Every row gives one point. To make a cloud, some directions were put in groups of two or more. Within a group, all points are equally far from the middle, so they leave a hole (a ring in 2 directions, a hollow ball in 3). The other directions are filled evenly. Then the cloud was stretched, turned, moved and blurred a little. Count the holes, and give their numbers of directions, smallest first.

Cloud:
-0.055,0.028,0.043
-0.069,-0.004,-0.043
-0.067,0.008,-0.038
-0.024,0.001,0.068
0.043,0.038,0.060
-0.005,-0.047,-0.020
-0.038,0.083,0.033
-0.067,0.008,-0.046
-0.019,0.001,0.072
-0.032,-0.010,0.043
-0.013,0.051,-0.046
-0.060,-0.024,-0.022
0.013,-0.015,0.031
0.029,0.025,-0.023
-0.021,0.078,0.008
-0.049,0.074,0.057
-0.037,0.079,0.024
-0.029,0.046,-0.053
-0.022,-0.017,0.040
Holes: 1 (2)

Cloud, 31 rows:
-0.048,-0.031,0.033,0.035
0.033,0.008,-0.047,-0.066
-0.045,-0.012,0.021,-0.056
-0.018,-0.008,0.004,-0.086
0.040,-0.036,-0.052,-0.026
0.000,-0.074,0.019,-0.047
0.034,-0.081,-0.004,-0.021
-0.011,-0.063,0.027,-0.053
0.068,0.028,0.028,-0.085
0.036,-0.004,0.010,-0.099
-0.006,0.016,-0.013,-0.089
-0.026,-0.047,0.012,0.062
-0.018,-0.026,-0.060,-0.019
0.036,-0.071,-0.030,-0.002
0.078,0.020,0.037,0.013
0.056,0.006,0.083,-0.012
0.016,0.005,-0.050,0.030
-0.003,-0.078,-0.033,-0.001
-0.015,0.034,0.031,0.036
0.024,0.072,0.028,-0.058
-0.030,0.022,0.055,0.014
-0.015,-0.024,0.074,0.022
0.062,-0.034,-0.031,-0.045
0.050,0.062,0.049,-0.021
0.045,-0.010,0.023,0.058
0.065,-0.018,-0.021,0.028
0.058,0.001,0.077,0.005
0.002,-0.023,0.001,0.071
0.000,-0.051,0.040,-0.065
-0.051,-0.027,-0.015,0.037
-0.029,-0.051,-0.019,0.053
Holes: 1 (4)

Cloud:
-0.077,0.003,0.003,0.016
-0.006,-0.020,-0.023,0.076
0.023,0.065,-0.002,0.054
0.071,-0.048,-0.011,0.013
0.028,-0.027,0.041,-0.057
-0.043,-0.019,0.087,0.024
0.007,0.008,0.040,-0.067
0.047,0.048,-0.040,0.003
-0.001,0.074,-0.011,0.024
0.084,0.009,0.011,0.012
0.006,-0.044,0.037,0.070
0.052,-0.046,-0.043,0.029
0.034,-0.052,-0.041,0.043
-0.050,-0.064,0.035,-0.017
-0.022,-0.031,-0.039,-0.055
-0.058,-0.041,0.062,0.009
0.027,-0.071,0.013,0.043
0.005,-0.058,0.025,-0.057
-0.031,0.070,0.010,-0.008
-0.006,0.036,0.066,-0.044
0.070,0.034,-0.028,0.016
-0.029,0.071,0.001,0.004
0.011,-0.069,0.029,-0.044
-0.053,0.031,-0.013,0.046
0.000,-0.006,0.000,0.087
0.013,-0.079,0.034,0.022
-0.012,0.075,-0.007,0.016
0.013,0.011,0.039,0.087
0.060,0.036,-0.041,0.005
0.011,0.003,0.055,0.081
Holes: 2 (2, 2)

Cloud (51 x 6):
0.075,0.019,-0.045,0.005,0.043,-0.024
0.089,0.003,0.027,-0.072,0.034,0.005
0.100,0.007,0.053,-0.028,0.021,0.019
0.008,-0.017,0.060,-0.032,-0.009,0.022
0.013,0.012,0.049,0.005,-0.026,0.024
-0.069,0.039,0.051,0.001,-0.034,-0.045
0.037,0.004,0.064,-0.064,0.002,-0.072
-0.020,0.087,0.011,-0.064,-0.052,-0.036
-0.033,-0.056,-0.014,0.015,0.003,-0.036
0.050,-0.044,-0.021,-0.042,0.088,-0.039
-0.049,0.016,-0.078,-0.016,-0.033,0.007
0.082,0.087,0.008,-0.046,-0.019,0.002
0.012,0.034,0.017,-0.032,-0.061,0.058
-0.041,-0.012,0.074,-0.029,-0.002,-0.009
-0.015,0.057,-0.034,-0.064,-0.050,0.046
0.079,0.020,0.018,0.004,-0.026,-0.011
-0.007,0.073,0.016,0.029,0.034,-0.014
0.034,-0.040,-0.020,-0.077,-0.044,0.008
0.006,0.032,0.014,-0.038,-0.065,0.054
-0.024,-0.085,-0.009,-0.022,0.033,-0.018
-0.030,-0.041,-0.033,0.009,-0.032,-0.030
0.040,-0.067,0.011,-0.070,0.031,-0.016
-0.016,0.056,-0.096,0.010,-0.041,0.033
-0.034,-0.016,-0.033,-0.018,0.057,0.028
-0.013,0.059,-0.049,0.037,-0.037,0.029
0.007,-0.035,0.020,-0.063,-0.031,0.019
0.051,0.107,-0.013,0.026,0.021,0.035
0.078,0.041,0.029,0.012,0.059,-0.031
-0.015,0.086,0.011,-0.004,-0.019,-0.065
-0.011,0.040,-0.022,0.047,0.049,0.021
0.000,0.095,-0.022,0.029,-0.026,0.020
-0.008,0.074,0.014,0.029,0.001,0.019
-0.039,0.082,-0.008,0.015,-0.068,-0.014
0.021,-0.037,0.052,-0.087,0.001,-0.072
0.061,0.062,0.018,-0.063,-0.042,-0.036
0.024,0.006,-0.004,0.014,-0.072,-0.022
0.043,-0.017,0.062,0.005,0.014,-0.049
0.086,0.028,-0.040,0.009,-0.008,-0.019
0.086,0.023,-0.003,-0.082,0.004,0.007
0.055,0.082,0.015,-0.017,-0.008,-0.036
-0.067,0.014,-0.040,-0.062,-0.010,-0.030
-0.054,0.049,0.022,-0.069,-0.023,-0.037
-0.053,0.024,0.040,-0.053,0.013,-0.014
0.042,0.010,0.064,-0.052,0.001,-0.070
0.028,0.035,-0.022,0.003,0.022,-0.075
0.027,0.046,-0.078,0.013,0.059,0.061
0.002,0.071,0.028,0.013,0.039,-0.045
0.005,0.072,-0.055,0.042,-0.019,0.047
0.037,0.039,0.029,-0.078,0.007,-0.044
-0.026,-0.008,-0.001,0.044,0.013,-0.001
-0.011,0.013,-0.052,-0.073,0.006,-0.067
Holes: 2 (2, 2)
